Every row gives one point. Each table stands for the endless flat space through its points: a line for two points, a plane for three, and so on. Write the one point that lies in both, or say that there is none.

First (3 x 4):
[[ 0.5  5.1 -1.4 -3.9]
 [-1.5  0.9  2.5 -2.8]
 [-1.9  1.6  3.5 -3.9]]
Second (2 x 4):
[[-1.3  1.0  1.1 -3.6]
 [-1.6  1.9  1.7 -1.8]]
They share: no point

First, 2 rows:
[[ 2.4  0.5  0.2 -2.0  3.6  4.0]
 [ 3.0  2.3 -4.0  1.0  0.0  0.4]]
Second, 3 rows:
[[ 4.9  1.5 -3.5 -0.5  2.4  3.8]
 [ 4.4  3.8 -1.8 -2.6 -0.6  4.2]
 [ 3.6  3.1 -1.6 -2.0  0.0  3.4]]
They share: [ 2.7  1.4 -1.9 -0.5  1.8  2.2]

First (3 x 9):
[[ 5.5  3.6 -0.5  0.7  4.2  4.7  3.8  1.5  2.7]
 [ 0.7  1.3 -2.3  0.6  1.5  1.5 -1.8 -0.6  2.9]
 [ 1.5  4.1  0.5 -1.8  4.7  0.7 -0.2  1.0  5.7]]
Second (2 x 9):
[[ 2.9  1.3 -2.6  0.5  1.4  3.5 -1.1  0.2  2.1]
 [ 0.5  2.2 -0.2  0.2  2.9  2.0  0.7 -0.4  1.2]]
They share: no point

First:
[[-1.3 -1.5  0.4 -1.7  3.8 -2.8  1.2 -0.8 -0.9 -1.1 -1.0  2.8]
 [-3.0 -0.6  3.1 -1.1  2.2 -2.0  2.8 -1.2  1.0 -2.7  0.9  3.8]
 [-0.2 -1.8 -0.7 -2.1  4.2 -3.0  0.4 -0.6 -1.6 -0.3 -2.1  2.4]]
Second, 2 rows:
[[-0.6 -1.2  2.2  0.0  4.4 -1.3  2.2 -2.5 -1.3 -1.1 -1.8  3.1]
 [-2.6 -1.2  0.2 -3.2  2.0 -3.7  1.0  0.7  0.7 -1.9  0.6  3.1]]
They share: [-1.6 -1.2  1.2 -1.6  3.2 -2.5  1.6 -0.9 -0.3 -1.5 -0.6  3.1]

First, 3 rows:
[[-4.2 -2.1 -0.3 -3.8  0.6  1.4 -1.3  1.2 -3.2  0.7  3.9 -1.7 -2.2 -3.7]
 [-2.4 -1.6  0.5 -3.2 -1.2  0.0 -1.1  0.0 -2.1  0.8  4.8 -1.0 -1.6 -3.6]
 [-2.5  1.0 -0.4 -1.4  0.0  0.2  0.6  4.1 -1.0  3.3  0.9 -3.3 -2.0  0.0]]
Second:
[[-3.5 -2.2 -1.4 -3.4  1.4  0.8 -1.8  1.9 -2.4  2.9  1.1 -3.1 -0.8 -2.2]
 [-2.9  0.2  0.4 -2.2 -0.7  0.5  0.3  2.5 -1.8  1.4  3.5 -1.9 -2.6 -1.9]]
They share: [-3.1 -0.6 -0.2 -2.6  0.0  0.6 -0.4  2.3 -2.0  1.9  2.7 -2.3 -2.0 -2.0]

First:
[[-1.5  2.4  2.3  0.3  0.1  3.6  3.2  2.5  1.0 -2.0 -2.1 -1.5  1.9 -1.7
  -1.1  1.3 -1.2  4.0  0.9 -1.7]
 [-3.0  1.8  0.8  0.0 -2.0  2.4  0.8  1.3  3.4 -3.2 -1.8 -1.5 -0.5 -2.6
  -2.6 -0.2 -0.3  3.7  2.1  0.4]
 [-2.5  2.6 -0.8  1.0 -4.3  1.9  1.6 -1.3  3.5 -4.0 -2.2 -0.3 -0.6 -1.7
  -4.5 -3.3  1.8  1.1  2.3  3.9]]
Second, 3 rows:
[[ 1.3  2.4  0.9 -0.2 -0.6  0.8  5.0  1.2  1.3 -0.9 -3.8 -2.1  2.1 -0.9
  -0.5  1.3  2.4  4.1 -1.6 -0.9]
 [-2.8  0.7  2.2  1.9 -1.0  1.7  3.2 -1.7  1.6 -3.6 -2.3 -1.0  1.2 -1.6
  -3.9 -1.0 -0.4  3.7  2.4  1.6]
 [ 0.6  5.7  0.0  1.0 -5.1  4.6  4.3  2.5  1.8 -0.8 -3.6  0.5 -1.7 -3.6
  -0.8 -1.0  0.8 -0.4  2.0  2.5]]
They share: no point

First, 2 rows:
[[-4.5 -1.2  2.6  0.1 -1.6 -1.6  2.8 -1.7 -1.2  1.9  1.4  0.7 -1.1  0.8
   2.1 -3.5 -1.6 -3.0  1.3 -2.5  2.3  0.7  1.1  3.5]
 [-2.9 -0.2  2.2 -1.5 -0.6 -1.6  1.6 -1.3  0.0  2.1  1.8 -0.9 -1.1  1.0
   1.5 -2.7  0.0 -1.8  1.5 -1.3  2.3 -0.3  1.7  2.7]]
Second:
[[-0.6  1.5  1.4 -3.8 -0.7 -1.9  2.8 -3.2  1.8  0.1  0.5 -3.2 -0.2 -0.1
   3.6 -1.7 -1.6 -0.9  2.8 -3.1  1.7 -1.7  0.5  4.7]
 [-3.6 -0.9  2.6 -0.8  0.5 -1.3 -0.8  1.0 -0.6  4.3  3.5 -0.2 -2.0  2.3
  -1.2 -2.9  3.2 -1.5  0.4  1.7  2.9  0.1  3.5 -0.1]]
They share: [-2.1  0.3  2.0 -2.3 -0.1 -1.6  1.0 -1.1  0.6  2.2  2.0 -1.7 -1.1  1.1
  1.2 -2.3  0.8 -1.2  1.6 -0.7  2.3 -0.8  2.0  2.3]

First:
[[ 3.3  1.6  3.3 -1.6  3.1 -3.3 -1.4 -2.0 -2.7 -2.6 -3.3  3.1 -4.1  3.7
   1.2  3.7 -4.2  1.6 -0.3 -0.4 -0.1 -2.5 -2.0 -3.4]
 [ 4.9  1.9  4.5 -3.3  2.0 -2.0 -0.9  0.5  0.0 -6.2 -2.1  2.8 -5.2 -0.3
   2.3  3.9 -5.7  1.5 -0.9 -1.9  1.8 -0.8 -3.4 -1.4]
 [ 1.4  0.6  0.1 -3.2  1.9 -2.0 -4.3 -4.6  0.5 -2.8 -3.2  6.2 -1.8  1.8
  -1.4  4.1 -3.8 -1.2  0.9 -2.3 -0.1 -1.0  0.2 -1.7]
 [ 0.4  3.3 -0.3 -3.1  1.8 -1.5 -1.2 -1.7  1.0 -4.4 -0.8  2.1 -1.9 -0.6
   2.9  0.3 -1.9  2.1 -0.3 -3.2  3.0  0.3 -1.2 -0.5]]
Second, 4 rows:
[[ 1.8  2.8  0.5 -2.3 -0.1 -3.7 -0.6  0.3 -0.1 -0.3 -2.5  1.4 -3.2  0.4
   2.5  1.3 -2.1  1.0 -0.1 -3.3  1.9  0.5  0.6 -3.2]
 [ 1.0  2.6 -0.5 -2.9  2.5 -2.3 -1.0 -2.1  0.1 -2.7 -2.3  3.2 -1.8  1.4
   2.1  0.5 -1.7  2.4  0.1 -2.7  1.1 -0.1 -0.8 -1.6]
 [ 0.8  3.7  1.2 -1.0 -0.1 -2.8 -2.5 -0.2 -0.9 -0.8 -2.8  0.9 -2.9  1.2
   1.2  2.1 -2.1  1.2 -1.5 -2.6  1.9 -1.0  0.3 -3.2]
 [-0.8  3.5  1.4 -0.4  2.3 -1.4 -4.3 -4.0 -2.1 -3.4 -1.8  1.9 -1.9  2.8
   0.2  2.9 -2.5  1.2 -1.5 -0.8  1.9 -3.2 -1.1 -2.0]]
They share: [ 0.6  2.6  0.1 -2.3  2.4 -2.3 -1.7 -2.8 -0.6 -2.8 -1.9  2.8 -2.0  1.7
  1.8  1.3 -2.1  1.7  0.0 -2.1  1.5 -0.9 -0.8 -1.8]

First:
[[-2.6 -3.6  0.7 -0.9 -3.6 -0.7 -2.2  2.6 -3.7 -4.9  0.5 -0.3 -1.8  0.5
   3.4  0.5 -0.4  0.8 -0.2 -0.5  2.4  3.0 -2.9  1.1]
 [-0.8 -1.2  4.3  2.1 -0.6 -4.3 -2.2  3.8  1.1 -0.1  0.5  0.9  0.6  4.1
   2.8  0.5  3.2 -3.4 -0.2  2.5 -1.8 -1.2 -2.9 -3.1]]
Second, 3 rows:
[[-0.8 -1.5  1.1 -1.6 -1.6 -0.6 -1.3  3.6 -0.7 -3.1  1.6  1.3  0.4  1.2
   3.7 -0.3  4.4 -3.7  1.3  2.2 -2.1  2.9 -1.0 -1.0]
 [-1.0 -2.5  3.3 -1.6 -2.8 -2.0 -1.5  2.6 -0.9 -2.3  0.8  0.3  0.4  2.0
   3.9  0.1  1.8 -1.5 -0.9  0.4 -0.7  0.9 -3.0 -1.4]
 [-1.8 -2.0  3.4  0.8 -2.2 -2.5 -2.0  2.2 -2.0 -1.5 -0.3  0.8 -1.1  1.6
   3.5 -0.1  1.3 -0.8 -0.7  1.0  0.7 -0.2 -2.6 -1.5]]
They share: no point

First:
[[-0.2  2.3  2.5  2.7 -2.7 -1.8 -0.2  3.0 -4.5  2.6  4.1  1.7  0.5 -0.7
  -1.6  1.0 -1.8 -2.0 -1.6  2.4 -0.5  2.3 -0.2 -0.9]
 [-3.4 -1.8  1.7 -1.1 -1.0  0.2  1.2  0.7 -0.2  1.8  0.4 -2.5 -0.3  1.6
  -3.6  0.1  2.6  0.8  0.9  2.4  3.8  0.5 -0.4 -3.4]
 [ 3.0 -1.4 -1.5 -1.9 -6.2  1.0 -0.4 -1.3 -2.2  5.8  4.8 -0.1  3.7  3.6
   0.4 -1.1  1.0 -2.4  1.3  0.0  1.8 -1.9 -1.2  1.0]]
Second:
[[-1.0 -0.1 -1.2  0.4 -2.7  0.8  1.1  2.1 -1.2  3.1  1.8 -0.4 -0.3  1.0
  -3.0 -1.7  1.2 -0.7  1.2  1.1  2.6 -1.1 -1.5 -0.7]
 [-1.3 -0.3 -0.5 -0.4 -2.6  0.7  0.7  1.5 -1.1  3.0  2.0 -0.9  0.0  1.2
  -2.9 -0.9  1.1 -0.8  0.8  1.3  2.7 -0.4 -1.4 -1.2]]
They share: no point

First:
[[ 4.0 -0.3 -0.9  0.3 -3.0 -1.3  0.7  0.1  0.4 -2.0 -0.9 -1.9  1.7  1.3
   2.4  1.0  0.8 -3.3 -1.4 -0.2 -1.3 -4.5 -1.3  3.6]
 [ 4.8 -0.6 -1.0  0.7 -3.5 -1.0  0.3  0.6  0.7 -1.7 -0.7 -1.5  1.3  0.9
   2.2  0.7  1.6 -3.9 -0.9 -0.1 -1.8 -5.3 -1.3  4.0]]
Second (2 x 24):
[[ 4.2 -0.5  1.5  1.5 -1.4 -1.9 -0.3  0.6 -0.8 -3.9 -3.8 -2.3  0.5  1.0
   1.7 -0.2 -2.1 -1.1 -3.4 -0.6 -2.2 -1.6 -1.1  3.7]
 [ 1.0 -0.1 -1.3 -1.3 -3.0 -1.9  1.7 -0.6  0.0 -2.3 -1.4 -3.5  2.5  1.8
   3.7  2.2 -0.1 -2.3 -2.6 -0.6  0.6 -2.8 -2.3  2.5]]
They share: no point

First (4 x 24):
[[ 1.3  3.8  1.8 -0.3 -1.1 -3.6  0.9  1.5 -1.0 -4.3  2.1  2.2  2.0 -2.4
  -1.9  4.3  1.5  2.6  3.5  4.1 -1.6 -0.6  3.3 -2.3]
 [ 0.5  1.8  1.6 -1.7 -0.1 -3.6  0.5  0.5 -0.2 -4.3  0.9  4.0  2.0  0.8
  -0.3  3.5  0.9  1.0  2.5  4.7 -1.6 -0.4  3.3 -0.5]
 [ 1.0  2.0  3.9  2.1 -0.8 -1.8 -1.5  3.6  1.1 -3.4  2.1  0.7  2.6  0.0
  -0.7  4.3  3.0  3.2  3.2  2.6 -2.8  1.2  1.8 -0.2]
 [-0.6  4.2  0.4 -2.0  1.1 -2.6  0.3  0.5 -3.7 -3.4 -0.1  3.4  1.4 -1.6
  -2.7  2.3  2.5  1.2  1.3  3.1  1.6 -1.7  1.0 -3.5]]
Second:
[[ 1.1 -0.4  1.7  1.2  2.4 -2.0 -2.1  3.2 -0.6 -3.7 -1.3  1.5  0.6  2.2
   0.1  2.1  1.8  1.8  1.4  2.8 -1.4  1.1  1.7  1.8]
 [ 0.3  0.3  2.2  0.5  1.7 -1.8 -1.9  2.6 -0.3 -3.4 -0.6  2.2  1.4  2.3
   0.0  2.4  2.3  1.5  1.4  2.8 -1.2  0.8  1.3  1.0]]
They share: [-0.5  1.0  2.7 -0.2  1.0 -1.6 -1.7  2.0  0.0 -3.1  0.1  2.9  2.2  2.4
 -0.1  2.7  2.8  1.2  1.4  2.8 -1.0  0.5  0.9  0.2]

First, 4 rows:
[[-0.8  0.6  4.8  0.1 -0.8 -2.1  0.6 -5.3  1.4  0.9 -2.5 -0.2  1.5 -2.4
  -0.7  1.0  0.8 -1.7 -1.3  2.3  3.1 -3.5  2.2 -3.5]
 [ 0.3 -0.4  3.9  0.5  1.0 -4.0 -0.1 -1.3 -1.7  1.1  1.3 -1.4  4.3  3.7
  -3.2  1.8  0.6 -2.0 -0.1  1.2 -0.2 -3.3  1.3 -3.1]
 [-5.9  3.9 -0.1  2.3  1.1 -1.4 -1.4 -2.7 -1.9 -3.4  1.9 -1.1  0.9 -1.3
  -2.9 -0.9 -0.1  0.3  3.9 -2.0  1.7 -0.6  3.8 -0.1]
 [ 0.9  1.2  2.5 -0.1  1.2 -3.4 -2.1 -2.5 -1.3  1.7  0.7  1.8  5.9  2.7
  -0.2  4.0  4.0 -0.2 -0.1  0.6  0.0 -3.9  4.3 -3.9]]
Second, 4 rows:
[[-6.1  3.7  2.6 -2.7 -2.4 -5.7 -1.3 -1.1  3.1 -1.0  4.5 -3.4  1.1  3.3
  -0.8  0.2 -0.3  0.4  1.2  0.0  0.0 -1.5  0.2 -6.7]
 [-2.3  1.9  2.1  2.3  1.2 -2.4 -0.7 -2.9 -2.1 -0.5  0.1 -0.5  3.6 -0.4
  -3.4 -0.3  1.3 -1.1  2.2  0.2 -0.6 -3.0  1.5 -0.8]
 [ 0.3  0.5  3.0  2.1  0.8 -1.3  1.1 -5.1 -3.3 -0.6 -1.1 -0.6  3.1 -0.3
  -3.2 -1.0 -0.3  0.0  2.0  0.0  0.0 -1.9  2.2 -0.7]
 [-1.8  1.6  5.1  0.8 -0.2 -1.4 -0.1 -4.7 -1.9  2.0  0.6  0.5  3.7  0.3
  -4.2 -2.7  1.3  1.7  2.8 -1.5 -2.3 -3.4 -0.6 -1.3]]
They share: no point

First:
[[ 2.7 -1.4  1.9 -5.0 -0.5 -2.4 -0.6 -2.2 -0.3  2.7 -0.4 -2.7  1.5  2.2
   6.1  1.9 -2.5 -0.2  1.9 -3.0 -2.3 -1.5  2.3 -0.3]
 [-0.9  3.5  3.5  0.3 -3.8 -1.5  2.7 -1.2 -3.1  4.7  2.4 -1.7  0.4  3.9
   0.4  1.8  1.2 -4.5  1.3 -3.2 -0.5  3.1  0.4  0.6]
 [-0.6  2.8  1.7 -2.1 -0.4 -2.7 -0.2 -3.7 -1.7  2.2 -1.0 -1.2  2.7  1.8
   2.5  3.1 -0.4 -3.6  2.6 -3.1 -1.9  2.8  2.1 -0.6]
 [-3.3  5.1  1.7 -0.9 -1.8 -1.5  0.5 -4.4 -4.5  4.5  0.4 -0.7  0.2  2.1
  -0.2  3.8 -0.2 -6.3  3.3 -3.0 -0.9  3.7  0.2  0.0]]
Second:
[[-0.5  1.8  3.5 -0.4  0.3 -0.4  0.9 -4.5  0.3  3.8 -0.1 -0.5  4.7  2.5
   3.9  1.7 -2.4 -4.0  0.8 -4.3 -2.4  3.2  4.2  1.6]
 [-0.5  2.4  3.4 -1.1  1.5  1.0  0.5 -3.9 -0.2  3.1 -1.2 -0.3  5.0  3.1
   2.9  1.6 -4.1 -4.5  1.4 -3.8 -0.8  2.5  6.1  1.4]
 [-1.4  2.7  4.5 -1.4 -2.3 -2.4  2.3 -6.9 -0.5  5.2  0.0 -2.2  4.2  2.7
   3.8  4.0 -0.3 -1.7  2.6 -2.7 -2.7  4.0  2.2  2.3]
 [ 1.1  1.2  0.0 -2.9 -2.8 -5.4 -0.7 -0.4 -3.0  1.7  1.0 -2.2 -1.3  1.2
   2.8  2.5  2.7 -2.7  2.1 -3.2 -2.7  1.0 -2.3 -2.7]]
They share: [ 0.0  2.1  2.1 -2.2 -1.1 -2.4  0.3 -2.9 -1.7  2.8 -0.2 -1.6  2.0  2.3
  2.8  2.6 -0.5 -3.1  2.2 -3.1 -1.7  2.0  1.8 -0.3]

First:
[[ 3.4 -0.5  1.9 -0.1 -2.6 -2.7  3.5 -0.9  2.3 -0.6  1.7 -0.1  0.8  0.9
   0.0  0.5  1.7  0.7 -1.0  4.8 -2.4 -1.7 -0.5 -2.4]
 [ 1.8  0.7  1.1 -2.1 -0.2 -2.3  3.1 -0.5  0.3 -1.4 -1.1 -2.5 -1.2  3.3
  -0.4  1.3 -1.1 -2.5  2.2  2.0 -1.6 -2.1  0.7 -2.0]]
Second:
[[ 1.5  3.1  2.9 -2.0 -0.2  0.4  3.4 -2.7  2.1 -0.1 -2.2 -3.5 -0.4  1.5
   0.7  0.0  2.7 -3.5  0.1  4.5 -2.6  0.2 -0.6  0.3]
 [ 2.1  0.7  2.0 -2.0 -1.1 -2.0  2.5 -0.3  0.0 -1.3 -0.7 -2.6 -0.7  2.7
  -0.8  0.3  0.3 -1.7  0.7  3.3 -2.3 -2.2  0.3 -2.1]
 [ 2.3  0.1  0.6 -1.2 -0.5 -2.8  3.9 -0.9  1.6 -1.1 -0.1 -1.2 -0.7  2.7
   0.2  1.9 -1.1 -1.7  2.1  2.1 -1.3 -1.8  0.5 -2.1]]
They share: [ 2.2  0.4  1.3 -1.6 -0.8 -2.4  3.2 -0.6  0.8 -1.2 -0.4 -1.9 -0.7  2.7
 -0.3  1.1 -0.4 -1.7  1.4  2.7 -1.8 -2.0  0.4 -2.1]

First:
[[ 2.0 -0.1 -2.1 -0.6  4.6  2.0  5.8  0.2 -1.0 -4.9 -1.8 -4.5 -3.2  0.7
  -4.7 -1.3 -1.4  0.7  3.2 -1.3  4.7  1.2  1.8  0.1]
 [ 1.7  0.3 -4.5  0.1  4.4  3.3  5.6  0.6  0.8 -6.2 -0.6 -1.6 -4.3  1.3
  -4.6 -1.5 -2.0  3.3  0.7 -1.6  5.5  3.8  0.5 -1.3]
 [-1.2 -0.6 -3.6 -2.3  0.9  5.3  3.6 -2.2 -2.3 -1.8 -4.7 -0.7 -1.4  3.6
  -4.0 -4.9  0.2  5.1  0.5  1.4  3.5  0.0  4.0 -4.5]
 [-2.3 -1.6 -6.2 -3.6  0.1  4.2  0.6 -3.2 -1.1 -3.5 -2.1  3.2 -1.3  4.6
  -0.9 -2.3  0.2  7.9 -3.2 -0.5  2.3  2.4  2.1 -4.1]]
Second, 4 rows:
[[-1.0 -0.5 -3.1 -2.5  1.4  1.3  2.8 -1.6 -1.8 -2.0 -3.2 -1.4 -2.1  3.1
  -0.8 -0.8 -1.2  4.5  2.6 -1.2  2.2 -0.1  4.0  0.9]
 [-1.5 -1.7 -2.3 -3.4  1.7  1.4  2.2 -3.8 -1.2 -2.6 -3.2 -0.9 -1.1  3.2
  -2.1 -1.5  0.0  3.4  1.1 -1.4  1.4 -0.4  2.8 -1.5]
 [-1.3 -2.6 -2.4 -5.2  2.4  2.3  1.8 -5.3 -2.0 -3.1 -2.6 -1.1 -0.2  2.2
  -4.0 -3.4  2.0  1.8 -1.3 -0.4  1.8 -1.0  0.8 -4.0]
 [-2.2 -1.0 -3.6 -5.7  1.9  0.8  2.0 -4.7 -1.4 -0.9 -2.6 -0.2 -2.0  1.9
  -2.1 -3.3  0.8  3.5  0.0 -0.6  1.8 -1.7  1.2 -0.4]]
They share: [-0.5 -1.4 -2.8 -3.1  1.9  2.3  2.6 -2.3 -2.5 -3.0 -2.9 -1.9 -1.1  2.7
 -2.3 -1.7  0.1  3.2  1.1 -0.6  2.5 -0.1  3.0 -1.4]
